Each row of a before or after table is a point. One or more steps were done to the points. Then noise was added and the rows were shuffled. The steps act on columns, c1 being the first. Name the steps. A step turns or swaps two columns, mirrors them in a line or flattens them onto one, adds a multiple of one to another, or multiplies or shifts one. Angles are multiples of 10 degrees, from the lower column toward the higher: turns from -170 to 170, lines from 10 to 170 but not 90. Use the fewest steps. Two steps may share a column if one is a turn and the other turns, adds or multiplies; they go together, in the order done. Otherwise the lowest column goes first.

Before:
[[-0.49  0.41  0.03]
 [ 0.26  0.12  0.45]
 [-0.49  0.30  0.32]
 [ 0.24 -0.17  0.60]
 [-0.29  0.16 -0.57]
 [-0.87  0.33  0.06]
 [-1.20  0.24 -0.01]
 [-0.32  0.38 -0.30]
 [ 0.78  0.35  0.36]]
After:
[[ 0.26  0.04 -0.45]
 [-0.28  0.24  0.57]
 [-0.49  0.56 -0.03]
 [-0.86  0.58 -0.06]
 [ 0.25 -0.26 -0.61]
 [-0.49  0.46 -0.32]
 [-0.29  0.47  0.31]
 [-1.21  0.60  0.01]
 [ 0.78  0.12 -0.37]]
Steps: add -0.3 times c1 to c2; multiply c3 by -1

Before (11 x 6):
[[ 0.15 -0.08 -0.77 -0.14  0.59  0.20]
 [ 0.06  0.32  0.48 -0.52  0.05  0.28]
 [ 0.03  0.59 -0.29  0.08  1.17  0.23]
 [-0.31  0.28  0.63 -0.81  0.11 -0.41]
 [ 0.52  0.10 -1.22  0.63  0.14 -0.15]
 [-0.62 -0.09  0.53 -0.40  0.19  0.03]
 [-0.29  0.25  0.03 -0.47 -0.17  0.39]
 [ 0.01 -0.01  0.92 -0.44  0.25  0.12]
 [ 0.26  0.40 -0.94 -0.08  0.44 -0.04]
 [ 0.03  0.04  0.60 -0.92  0.22  0.11]
 [-0.08 -0.28  0.24 -0.71  0.05  0.06]]
After:
[[-0.96  0.00  0.27  0.42 -0.33 -0.25]
 [ 0.56  0.39 -0.62  0.00 -0.15 -0.15]
 [ 0.65  0.75 -0.32  0.45 -0.32  0.24]
 [ 0.52  0.44  0.07  0.42  0.17 -0.26]
 [-1.21 -0.64  0.51 -0.04 -0.19  0.03]
 [ 0.25  0.75 -0.07 -0.16 -0.03 -0.07]
 [ 0.95  0.44  0.03  0.06 -0.12 -0.22]
 [-0.29 -0.16  0.00  0.58 -0.77 -0.89]
 [ 0.02  0.41 -0.29  0.33  0.40 -0.22]
 [ 0.61  0.90  0.03  0.23 -0.09 -0.23]
 [-0.78  0.14  0.17 -0.08 -0.32 -0.53]]
Steps: swap c1 and c3; turn c2 and c4 by 100 degrees; turn c5 and c6 by -140 degrees

Before (11 x 11):
[[-0.02  0.42 -0.73 -0.24  0.24 -0.63 -0.17  0.53 -0.62  0.07  0.38]
 [ 0.04  0.17  0.58 -0.88  0.61  0.38  0.16  0.45 -0.76 -0.25 -0.49]
 [-0.08 -0.08 -0.15  0.49  0.18 -1.05  0.68 -0.07 -0.58 -0.51 -0.39]
 [ 0.30  0.67  0.76 -0.52  0.49  0.23 -0.43 -0.20 -0.24 -0.10 -0.55]
 [-0.43 -0.08 -0.63 -0.10  0.16 -0.08 -0.74  0.19 -0.98 -0.03  0.03]
 [-0.35  0.02  1.04 -0.68  0.02  0.12 -0.09 -0.17 -0.25  0.33 -0.38]
 [ 0.52  0.05  0.18  0.46 -0.24 -0.75  0.54  0.27 -1.00 -0.07 -0.51]
 [ 0.26 -0.43 -0.33 -0.46  0.53 -0.34 -0.57  0.34 -0.58 -0.04  0.19]
 [-0.11 -0.05 -0.17  0.44 -0.17 -1.11  0.24  0.40 -0.36  0.04 -1.06]
 [-0.10 -0.11 -0.10  0.78  0.32 -0.60  0.48  0.16 -0.44  0.43 -0.58]
 [ 0.02  0.43  1.31 -0.28  0.48  0.09 -0.25  0.51 -0.39 -0.35 -0.25]]
After:
[[ 0.13  0.30  1.33 -0.30  0.51  0.09 -0.14  0.47 -0.42 -0.35 -0.24]
 [-0.16 -0.45 -0.21  0.47  0.22  1.09  0.59 -0.03 -0.57 -0.51 -0.40]
 [ 0.38  0.09  1.07 -0.66  0.03 -0.13  0.21 -0.16 -0.23  0.30 -0.29]
 [ 0.99  0.87  0.61 -0.85  0.53  0.16  0.09  0.47 -0.77 -0.28 -0.45]
 [ 0.15 -0.50 -0.73 -0.26  0.31  0.47 -0.13  0.55 -0.56  0.03  0.38]
 [-0.53  0.08 -0.04  0.84  0.35  0.85  0.42  0.18 -0.43  0.49 -0.55]
 [ 0.31 -0.80  0.21  0.46 -0.22  0.30  0.13  0.28 -0.97 -0.07 -0.49]
 [-0.66  0.16 -0.68 -0.06  0.12  0.27 -0.23  0.22 -0.94 -0.04  0.07]
 [ 0.45  0.18  0.74 -0.49  0.54 -0.09 -0.51 -0.15 -0.24 -0.10 -0.57]
 [ 0.34  0.72 -0.33 -0.48  0.51  1.01 -0.59  0.35 -0.61 -0.01  0.22]
 [-0.41 -0.91 -0.17  0.41 -0.18  0.76  0.17  0.36 -0.36  0.01 -1.05]]
Steps: turn c1 and c7 by -40 degrees; add -1 times c4 to c1; add -1.5 times c5 to c2; turn c2 and c6 by -140 degrees

Before:
[[ 0.52 -0.13  0.05 -0.10 -0.25 -0.15 -0.26 -0.16 -0.13  0.48  0.33  0.02
   0.43  0.13 -0.13  0.25 -0.14 -0.60]
 [ 0.10 -0.07 -0.07 -0.39  0.27  0.45 -0.34 -1.15  0.45 -0.12  0.22  0.34
   0.59 -0.06 -0.61 -0.73 -0.21 -0.14]
 [ 0.29 -0.03  0.53 -0.51  0.00  0.19  0.21 -0.07  0.17  0.90  0.22  0.01
  -0.35 -0.30 -0.24 -0.19 -0.06 -0.66]
 [ 0.06 -0.09  0.21 -0.22  0.13 -0.31 -0.54 -0.18  0.46  0.18  0.51  0.25
   0.51 -0.10 -1.03 -0.58 -0.51  0.16]
 [ 0.23  0.26  0.21 -0.27 -0.40  0.58 -0.11  0.77 -0.17  0.06 -0.55 -0.21
   0.11 -0.04 -0.17  0.15 -0.13 -0.69]
 [ 0.71  0.53 -0.01  0.16 -0.43 -0.18  0.70  0.53  0.14  0.35 -0.19 -0.27
   0.05 -0.22  0.38 -0.09 -0.12 -0.46]
 [-0.07  0.06 -0.16 -0.24 -0.22 -0.20 -0.08 -0.19  0.18  0.09  0.01 -0.14
  -0.21 -0.53  0.04 -0.07 -0.74 -0.94]
 [ 0.51 -0.04  0.46 -0.32 -0.02 -0.18 -0.20  0.14  0.49  0.14 -0.32 -0.83
   0.23 -0.18  0.13  0.11 -0.26 -0.45]
 [ 0.00  0.73  0.31  0.73 -0.05  0.32  1.04  0.40 -0.47  0.44 -0.74 -0.78
   0.04  0.19  0.32  0.95 -0.28  0.10]
 [ 0.67 -0.51  0.12 -0.22  0.21  0.18 -0.48 -0.02  0.22 -0.31  0.73 -0.06
  -0.18 -0.18 -0.50 -0.43 -0.32 -0.37]
 [-0.89  1.00  0.18  0.70  0.80 -0.06  0.56  0.04 -0.25  0.26 -0.20  0.63
   0.26  1.36  0.69  0.24  0.39  0.81]
 [ 0.26  0.16 -0.08  0.37  0.44  0.19 -1.21 -0.36  0.11  0.27  0.10  0.45
   0.24  0.07 -0.12 -0.69 -0.35  0.41]]
After, 12 rows:
[[ 0.06  0.11  0.26 -0.23 -0.77 -0.24 -0.52  0.65  0.46  0.14 -0.47  0.26
  -0.06 -0.06 -1.05 -0.53 -0.52  0.18]
 [ 0.05  0.06 -0.04 -0.33 -1.04  0.51 -0.34  1.15  0.44 -0.12  0.49  0.34
   0.03 -0.10 -0.57 -0.78 -0.23 -0.14]
 [-0.86 -1.04  0.15  0.68 -0.85 -0.06  0.58 -0.24 -0.28  0.26  0.24  0.69
   0.61  1.42  0.66  0.25  0.36  0.83]
 [ 0.24 -0.15 -0.05  0.37 -0.61  0.21 -1.19  0.38  0.15  0.29  0.06  0.50
   0.29  0.05 -0.10 -0.67 -0.34  0.39]
 [-0.02 -0.76  0.32  0.74  0.02  0.26  1.07 -1.00 -0.44  0.44  0.62 -0.83
  -0.01  0.18  0.35  0.96 -0.27  0.11]
 [ 0.71 -0.53 -0.02  0.19  0.20 -0.18  0.74 -0.60  0.13  0.33 -0.09 -0.22
  -0.46 -0.26  0.36 -0.10 -0.18 -0.43]
 [ 0.52  0.03  0.49 -0.37 -0.35 -0.20 -0.19 -0.43  0.53  0.16  0.26 -0.82
  -0.03 -0.14  0.14  0.05 -0.22 -0.49]
 [ 0.32  0.01  0.51 -0.52  0.52  0.21  0.22  0.26  0.18  0.87 -0.27  0.06
   0.18 -0.34 -0.26 -0.24 -0.03 -0.62]
 [ 0.23 -0.22  0.15 -0.22  0.04  0.53 -0.12 -1.10 -0.19  0.02  0.24 -0.17
  -0.42 -0.05 -0.15  0.23 -0.14 -0.70]
 [ 0.65  0.50  0.12 -0.21  0.17  0.17 -0.46  0.74  0.21 -0.28 -0.83 -0.06
   0.27 -0.16 -0.61 -0.44 -0.34 -0.35]
 [-0.15 -0.07 -0.18 -0.25  0.43 -0.23  0.00  0.20  0.14  0.10  0.09 -0.15
  -0.16 -0.52  0.09 -0.07 -0.70 -0.91]
 [ 0.48  0.16  0.04 -0.07 -0.55 -0.14 -0.29  0.42 -0.15  0.44 -0.30  0.01
  -0.36  0.09 -0.11  0.23 -0.10 -0.61]]
Steps: multiply c2 by -1; turn c5 and c13 by 110 degrees; multiply c5 by 1.6; multiply c11 by 1.6; turn c8 and c11 by -140 degrees
